Each row is a point. Before rounding, the points of a table are all equally far from one centre. They may lie mostly on one side of it. Write the centre, to within rounding.
In the rows, zero is written as 128.

Points, 10 rows:
[[149  95 146]
 [126  97 161]
 [123  80 155]
 [ 79  75 152]
 [122 132 162]
 [ 82  47 117]
 [144 118 153]
 [ 75  49 117]
 [104 153 157]
 [ 87  59 141]]
Centre: [100 115  94]

Points (11 x 6):
[[196 108 168  93 147 134]
 [156 102 204 102 129 156]
 [176 101 152 125 102  82]
 [196  89 181 103 139 139]
 [156  71 205 128 130 106]
 [192  84 168  92 138 125]
 [203 118 153 119 116 112]
 [173  73 201 120 131 143]
 [167  54 156 125 135  99]
 [183 110 172  84 132 145]
 [185  90 151  97 100 118]]
Centre: [150 105 160 127 133 125]

Points, 16 rows:
[[160 154 133 143 104  84 115  92 156]
 [ 93 161 109 128 168  27 117 108 144]
 [123 151 125 146 125  67  64 118 145]
 [131 168 132 106 175  77  95  81  95]
 [107 107 179  88 158  43 139 102 122]
 [120 166 153 102 184  73  99  86 181]
 [109 168 131 130 159  77 110 107 214]
 [124 156 154 102 150  38 118  85 114]
 [152 159 132  85 169  66 100 105 143]
 [108 136 124 146 154  40 135  96  91]
 [122 133 106  86 188  65 108 114 189]
 [125 140 146  96 197  70 103  64 132]
 [ 79 177 159  88 192  81 106 131 174]
 [145 159 127  80 182  76 100  81 139]
 [148 145 142  90 179  60 138  86 123]
 [132 115 151  85 203 120 160  82 113]]
Centre: [ 84 130 125 109 138 114 130 105 140]

Points, 17 rows:
[[133  97 142 161  68 166 158 170 161 124  89 108  65  92]
 [176 103 157 120  94 194 193 153 155 124  96 137  78 120]
 [137 117 157 129 102 172 160 154 158  96  74 128  66 109]
 [172 146 137 138  74 161 171 120 138  81  93 137  71  86]
 [171  76 122 150  83 193 147 164 185 114 102  92  74 106]
 [172 106 132 140 130 172 160 132 162 132  83 136  60  90]
 [171 147 121 150  62 187 178 153 178  93 139 121  48 108]
 [152 136 119 123  93 145 174 174 181 121  98 126  56  82]
 [175 111 161 169  73 189 137 146 169  86  98 120  75 114]
 [204 128 114 165  71 170 172 115 193 107 114 112  82 100]
 [177 103 106 144  88 209 155 139 161 102 102 135  44 104]
 [163  86 159 127  81 131 162 177 145 100  69  96  60 126]
 [162 134 118 123  78 160 193 141 165 100 116 104  65  74]
 [158 116 129 145 104 152 158 210 138 121  96 108  68  95]
 [160 115 150 141  92 147 140 170 182  82  99 173  72  99]
 [172 115 121 118  84 184 162 196 124 118 106 109  51 103]
 [182  93 132 136  68 183 191 135 150  97 102 104  75  90]]
Centre: [163 104 112 135  86 133 145 138 143 118 139 128  84 146]

Points (25 x 20):
[[138 134  96 149 138 207  94 141  85 156 199  81 118 148  62 127 101 128
  190 144]
 [121 139 135 137 183 168 156 154 137 173 197  88 120 141  97 113 134 141
  236 181]
 [157 142 141 183 103 106 121 122  92 173 232  69 122 127 108 116  97  88
  162 201]
 [132 165 103 156 131 205 149 180  93 112 181  86 160 132 129 113 158  96
  188 155]
 [ 81 146 120 136 161 119 162 158  99 128 196  67  89 114 129 134 169 159
  207 123]
 [137 101  88 112 146 154 160 107 138 145 196  63 132 122 128 109 124 145
  234 201]
 [159 135 122 156 161 192 166 180 100 113 163  70 134 140  91  76 108 137
  179 135]
 [119 123 124 128 141 183 139 146 158 109 239 110 144 164  74  96 141 134
  187 182]
 [130 155 144 146 183 204 140 147 115 144 202  82 152 144 111 106 122  96
  208 170]
 [149 151 122 125 165 176 168 143  90 123 187  67 118 151 111 136  92 107
  236 149]
 [158 160 118 177 148 152 189 182 109 147 186  67 138 160 109 114 109  92
  195 164]
 [155 137  93 163 165 161 187 145 100 169 174  70 142 121 119 107  92 146
  207 178]
 [135 159 101 182 129 188 132 136  60 140 174  95 121  99 102 100 149 126
  222 183]
 [159 166 143 119  85 172 184 128 131 110 171 117 117 118  96  80  97 108
  205 188]
 [118 137 130 132 142 178 142 170  84 146 149  68 144 173  75 172 118 141
  161 134]
 [144 174 149 144 151 184 131 140 110 146 163  52 108 121  86 133 128 161
  194 135]
 [131 159  96 122 129 202 124 132  95 114 195  65 121 174  87 123 154  85
  212 169]
 [163 178 107 132 174 141 149 119 106 144 192  97 167 164 121 102  94 110
  198 176]
 [136 163 118 130 113 129 134 109 119 135 157  67 138 181  99  99 122 161
  195 161]
 [133 124 134 154 147 153 107 127  89 133 171  55 155 153  72 105 107 114
  217 177]
 [114 176 106 140 150 199 164 151 105 141 223  87 133  92 143 142 124 147
  184 157]
 [153 144  80 156 151 169 124 156 109 171 165  68 163 158  80 138 142 109
  185 128]
 [142 132  97 160 129 183 113 175 159 121 195  75 125 165 117 138 165 118
  184 133]
 [122 131 124 188 146 177 158 133 122 114 220  67 147 127 108 114 142  91
  212 148]
 [185 171  98 165 150 170 148 117 130 122 236  82 119 122  93 144 140 136
  191 165]]
Centre: [132 117 114 123 142 138 143 135 106 135 174 112  96 118 107 123 135 102
 145 171]

Points:
[[ 83  53 150 128 147 190  72 134 135  57 105  89 134 125  97 118 116 159
  139 162 166 110 209 119]
 [ 74  81 145 145 148 170  73 154 130  52 102 111 159 134 149 107 112 180
  136 159 191 147 186 108]
 [ 97  68 168 137 144 161  65 144 129  47 132 106 130 101 106  87 133 150
  145 187 175 164 182 122]
 [ 92  49 151 146 140 172  95 152 156  70 121 100 138 129 111 120 135 175
  148 189 175 161 194 111]
 [ 85  52 186 142 147 145  79 148 148  58 115 114 127 108 120 114 123 159
  165 159 193 108 163 112]
 [ 82  54 170 150 128 180 106 148 141  77 134 119 148 158  99  79 120 119
  177 146 178 143 217 147]
 [ 73  38 165 150 117 176  70 167 134  99 109  82 148 136 112  83 132 150
  169 149 195 150 171 137]
 [108  79 153 167 128 155 107 172 168  70 111 104 133 115 122 110 126 141
  165 165 169 132 205 126]
 [ 83  81 152 125 120 157  72 141 121  86  78  99 168 110 127 108 139 165
  154 156 186 154 204 106]
 [ 86  87 134 160 132 168  96 142 147  26  99  81 166  91 116 105 132 136
  169 158 192 160 176 105]
 [ 67  67 157 124 155 161  94 147 111 105 123  74 140 128 104 108 104 195
  148 192 220 160 198 143]
 [ 93  76 167 152 161 178 103 126 134  81  81 110 184 135 140 107 120 167
  158 138 168 191 169 119]
 [ 89 100 136 141 132 162  83 121 156  54 133  73 153 149 115  53 151 153
  169 181 171 158 198 145]
 [ 74  82 159 145 135 158 110 169 107  58 121  86 168 136 122 106 148 133
  174 167 190 133 217 141]
 [ 89  72 164 135 138 161  98 176 142  77 105  87 164 100 136 112 122 131
  141 164 180 147 204 124]
 [ 48  68 174 155 162 133  81 133 110  59 126  95 173 120 130  79 139 146
  147 165 191 110 178 144]
 [100  66 189 129 119 170  76 154 160  52 111  87 151 130 119  98 108 180
  169 163 172 150 160 127]
 [ 88  74 176 128 148 176  98 151 157  65 137  76 149  99 118  82 119 129
  176 153 166 118 200 136]
 [ 85  74 194 127 124 150  84 161 152  74 116  96 170 116 112 106 138 132
  145 147 204 128 191 131]
 [ 51  34 189 154 140 132 122 157 115  57 118  76 144 112 114 106 116 149
  149 154 188 140 175 115]
 [ 76  57 158 161 137 162  88 129 145  89  93  98 169 124  89 133 102 175
  160 149 186 140 221 105]
 [ 97  79 172 145 143 172  94 147 147  50 133  93 161 149 127  90 136 122
  190 174 212 138 189 120]
 [119  95 161 148 138 144  98 163 134  71 108  95 162 104 130 106 148 172
  161 169 148 154 193 106]
 [105  62 161 131 158 187  99 177 136  54  99  88 157 123 115  79 111 142
  173 132 190 117 186 125]
 [ 58  79 154 138 126 175 113 136 147  62  92  95 163 115  96  93 126 167
  169 206 171 134 177 114]
 [ 78  65 150 166 105 174  88 145 132  59 105  88 161  86  91 113 128 145
  159 174 137 158 157 105]
 [ 99  82 183 118 124 150  74 185 161 110 133  76 170 151 112  99 144 140
  152 124 171 154 154 141]
 [ 82  47 155 144 146 186  85 140 140  59 117  89 105 131 148 109 116 146
  180 151 177 119 176 122]
 [106 102 194 173 123 169 102 148 133  90 121  73 167 146  92  74 118 133
  180 169 143 134 179  94]]
Centre: [106  87 120 131 134 133 115 112 113  91 137  91 155 144  95 109  95 140
 153 143 177 136 144 131]

Points, 28 rows:
[[139 173 163 109 126 221 115 119 139 156 130 129 198 155  81 185 112 120
  142  77 101  94 114 125]
 [134 178 139  98 143 203  66  96 140 103 157 146 200 161 117 189 148 154
  137 118 136 117 140 120]
 [108 144 129  96 124 191 162  62  97 145 145 164 170 133 122 210 126 165
  116 104  42  95  88 145]
 [105 127 142  87 130 204 103  93 126 159 167 127 191 161  81 239 149 159
  156  94  94 126 133  98]
 [ 92 183 127 123 150 237 149  99  82 142 137 125 199 168 131 190 140 149
  171  98 109  84 123 149]
 [122 151 151 115 134 205 130  84  96 148 147 134 218 135 118 215 145 141
  191  79  96  89 117 122]
 [ 80 183 171 121  95 157 111  95 123 135 146 130 175 154 122 187 201 151
  164  90 110 110 108 165]
 [ 95 159 102 110 104 224 116 112  93 157 157 156 189 150 125 202 134 147
  173  62 138 127 111 135]
 [125 203 142 110 123 207 123 160 100 118 105 132 162 169 125 172 158 164
   95 105  81  75  95 164]
 [133 162 141 137 145 200 138 112 134 147 165 157 180 147 114 237 161 186
  173  94 100  81 124 139]
 [128 159 151 123 106 167 135 121 175 120 110 127 206 141  95 203 148 164
  131 101 144  81 111 119]
 [165 126 159 134 123 210 124 110 118 129 154 173 217 134 133 217 165 185
  114 113 125  78  86 111]
 [129 155 109 111 119 175 130  97 145 123 154 144 181 151  93 229 123 209
  160  93 114  97  91  94]
 [159 112  88  77 123 167 110  92 115 134 137 105 162 141 102 202 153 168
  188  77 116  99 115 116]
 [149 178 198 142 128 201 108 111 106 166 102 173 158 159 135 187 147 162
  126  94 137  90  42  98]
 [125 134 130 108 116 166  95  89 144 102 131 141 183 178 144 192 135 182
  189 109 133  72 147 124]
 [123 168 143  91 143 176 132 128 100 186 172 164 137 170 117 200 189 216
  123  99  93  99 130 134]
 [119 142  99 140 116 185 131  95  92 155 134 122 216 140 104 225 148 176
  154  80 116  57  87 112]
 [118 153 135 119 121 215  88  75 107 125 147 156 200 110 143 245 150 171
  126 124  98 112 109  94]
 [126  98 128  97 129 194 100 138 125 136 175 152 181 183 113 220 124 176
  166 108 115 117 119 164]
 [122 174  95  84 118 208 110 105 141 146 128 129 200 140 113 199 120 163
  108 101  92  93 110  86]
 [127 117 147 113 165 176 108 156 132 115  98 159 168 126  80 200 124 188
  178  78  81 123 109 138]
 [125 115 141 135 130 214 151 137 147 162 171 157 173 114  99 211 144 153
  128 103  65 109  98 138]
 [ 97 127 126 158 119 158 112 154 100 135 157  97 209 154 113 198 151 179
  136 116 136  66  75 125]
 [112 154 129 100 132 190 131 107 133  96 140 147 197 135 110 230 140 142
  185 110 104  93 124 119]
 [111 147 130  97 130 210 109 103 108 114 129 160 201 141 164 215 149 152
   89  90 140  86  98 124]
 [136 177 120 126  74 183 144  98 123 143 142 167 204 166  85 212 151 156
  176  85 101 134  80 128]
 [136 160 171 128  74 211 109  89 120 139 125 100 193 122 138 217 144 204
  151 143 119 105 117 139]]
Centre: [125 129 139 140 122 182 121 105  88 138 114 141 151 162 110 169 151 165
 130 119 108 125 115 115]

Points, 31 rows:
[[ 91 101  78 109 116 173 165  78 117  45 162 166  62  78 179 115 105 138
  119 105 153 142 143 107]
 [110 127  87 151 126 188 158 105 126  55 174 165  57  91 180 123 105 168
  158 117 123 137 137  98]
 [ 72 116  93 116 139 151 172 110 124  89 127 213 100  74 171 124  67 142
  160  94 183 131 145 130]
 [ 66 110  89 121 115 160 173  87 112  64 164 195  73  89 174 110  91 165
  121 103 156 141 145 118]
 [ 74 147  63 132 131 159 152  97 107  68 158 216  87  85 160 130 104 146
  133  84 194 150 153 110]
 [109 102  63 161 109 166 179  95 132  76 165 213  84 143 134 113  99 153
  130  91 144 122 134 127]
 [ 65 114  65 123 102 179 173  86  88 100 146 190  80  82 167 119 114 133
  165  93 134 174 143 111]
 [ 71 120  66 147 132 205 175  99  88 107 179 192 106  87 179 107 108 131
  130  85 166 145 135  89]
 [110 104  74 123 121 179 189 112 123  73 163 193  60 114 152 156 101 181
  130 129 174 143 160 106]
 [114 100  67 116 130 180 154  96  96  98 135 176  86  77 154 146  68 178
  169 100 178 156 131  87]
 [ 86 118  72 125 103 166 147 117  67  90 135 187  44  99 152 126 110 148
  146 108 151 143 144  96]
 [ 76 122  72 163 120 174 163  95 104  80 163 197  63  77 140 117 119 143
  157 130 169 126 129 107]
 [ 87 123  72  98 120 164 142  86  86  80 128 180  31 104 167 151 120 134
  120 104 166 149 118 122]
 [ 79 106  65 131 103 134 153  97  88  57 144 171  72  98 131 142 100 157
  152 102 162 127 139 127]
 [100 139  60  88 114 208 152 109 122 126 143 212  72  78 158 125  98 133
  137  79 164 168 147  84]
 [ 90 115  50 104 122 196 160  84 109  47 144 196  89  74 176 138 104 161
  106 105 163 137 141 117]
 [ 76 111  63 132 126 168 131 100  96  87 135 182  53  99 155 114  85 143
  151  69 167 141 156 114]
 [ 86 123  98 111 110 141 145  63 133  83 138 210  93  85 169 170  83 141
  106  96 170 173 161  93]
 [ 84 111 108  97  83 193 143  58 111  82 162 216  91  82 163 153  92 148
  110  83 170 142 127 150]
 [ 73 119  58 121 107 189 155 113 102  46 152 180  94 119 152 110 104 143
  154  69 168 150 143 119]
 [132 113  63 108 102 180 167  81 114  57 152 198  68  72 160 129 103 145
  135  99 178 140 155 105]
 [ 89 125  68 116 102 169 170  99 103  94 169 227  87  89 202 151 101 143
  150  99 152 114 158 108]
 [ 96 132  91 111 110 161 180  91  62 113 154 189  82 126 147 108  79 158
  149 100 138 154 154 138]
 [ 97 105  74  82  93 175 177  80 103  70 141 181 107  98 156 109  79 146
  143 119 171 120 168 101]
 [ 58 101  91 127 100 171 154  86 100  66 137 200  66  99 177 142 122 133
  121  79 155 112 119 127]
 [ 77 106  87 110 139 165 168 111  90  79 158 204  79 103 138 137  66 154
  160 119 173 149 128 108]
 [102 116  81 130 132 169 152 115  98  86 144 235  57 111 182 118 120 172
  125  89 142 121 152 103]
 [ 88 107  79 131  77 192 145  97 122  93 157 191  84  84 165 118  63 143
  102 110 174 139 176 111]
 [ 94 100  33 141 122 156 151  98 121  44 168 196  84 101 139 142 112 140
  148 115 168 127 153 110]
 [ 76 120  57 128 131 169 151 102  96  79 133 185  82  92 154 121 125 140
  132  91 221 148 121 108]
 [ 71 110  64 124 106 155 175 109 105  72 150 172  93 118 178 120  83 159
  126  93 173 128 163 101]]
Centre: [116 119 102 118 131 175 127 107 128 114 147 169 124 108 150 142 128 134
 130 113 145 136 140 128]

Points (31 x 24):
[[ 32 189  97 169 104 184 103 174 155  96 104 114 144 184 106 154 137 141
  130  99 153  80 124 138]
 [ 50 175 103 119  88 142 114 185 144 120  86 154 125 198 103 139 108 133
   99  91 162  93  99 164]
 [ 81 181  71 130 105 171 135 173 179 157  97 143 100 181  92 141  98  61
  108  99 182 114 119 123]
 [ 46 142  69 142  82 165  72 134 189 110  96 111 181 126 106 115 108  76
  130  82 161  68 128 145]
 [ 75 168  61 127  95 170 114 192 173 105  77 106 129 163  60 121 131 116
  119  80 154  75 148 137]
 [ 39 161  85 125  74 151 113 209 179 102 142 130 153 177 116 134 136 117
  129 108 140 111 121 128]
 [ 62 138  78 139  91 160 108 150 130 111 121 154 151 200 137 120 107 163
   96 102 137 124 123 145]
 [ 50 156 109 150  71 158 127 190 176 130 117 141 101 150 123 110 113 119
  128 121 168  77 114 174]
 [ 56 173  87 131 120 161  88 200 165 162 115 126 183 152  73 159 108  80
   99  39 150 111 121 133]
 [ 52 179  93 132  67 155 112 196 150 136 123 143 157 181  52 152  97 132
  125  97 128 124 134 163]
 [ 69 148  94 154 119 159 100 208 197 108 143 116 155 155  92 114 114 100
  157  79 165 115  93 169]
 [ 65 139  65 149  91 154 129 193 194 110 111 150 156 188  83 125 118 123
   85  72 146 100 108 129]
 [ 37 142  91 152  68 138 122 166 172 127 114 179 133 169  65 138  96 130
  130  92 136  96 104 193]
 [ 46 160  86 145  96 181  93 186 171  93 139 116 137 158  78 126 139 106
  119  74 110 105 101 125]
 [ 32 145 100 160  94 189  80 163 180 166 119 103 173 173  81 134 110  98
  125 114 144 164 160 133]
 [ 57 145  69 120 118 170 126 211 183  59  99 111 145 157 105 137 131 100
  136 114 146 105 116 151]
 [ 43 148  99 149  44 182 108 165 203 105 114 122 138 153 112 143  84  98
  109 106 157 105 148 165]
 [ 53 118  70 168  88 167 114 187 188 133 130 124 159 186  82 132 102 112
   82  98 167 118 142 134]
 [ 29 107  91 159  95 184 102 171 181  93 122 148 154 171  72 152 129  94
  125  79 133 143 119 170]
 [ 30 169 102 159 108 137  90 212 156 125 139 161 125 201 105 122 131  92
  114  86 149 124 151 146]
 [ 62 125  64 154  52 168  89 152 201 110  94 136 155 166 138 184 119 111
  104  96 148 137 128 118]
 [ 38 127 102 117 101 152  87 175 166 143 110 126 116 202 100 131 150 128
  126 121 177  82 113 142]
 [ 73 192 110 144 115 183 122 205 181 131 129 113 103 178  70 163 133 120
  116  95 128 122 106 152]
 [ 44 134  84 170 111 197 104 164 192  91 124  98 145 174  72 132  78 165
  138  93 149 100 146 113]
 [ 39 138  98 131  93 171  81 183 144 130 130 104  89 149  73 153 124 140
  126 110 161  90 108 156]
 [ 14 148  91 141  92 175 113 160 191 100 100 171 150 169  70 105 159 140
  111  80 142 127 126 132]
 [ 23 161  68 132 108 156  96 195 185 114 139 131 112 163 118 154  75 118
  135  82 136 106 116 164]
 [ 94 156  53 153 101 189  74 189 187 107  94 143 140 181  79 175 104 146
  112 116 148 128 117 135]
 [ 82 141 114 160 125 150  77 192 161  95 109 161 119 205  87 114 104 120
   98 132 192 114  92 147]
 [ 52 145  78 145  63 185  88 181 202  99 102 147 129 184 110 165 103  80
  122 112 165 112 156 138]
 [ 62 146  64 132 103 139 102 196 164 106 153 113 141 164 111 163 104  89
  112  92 176 141 115 171]]
Centre: [ 86 141 134 141 145 120 109 137 173 119 100 152 137 120  94 157 107 116
 130 107 139 118 157 117]
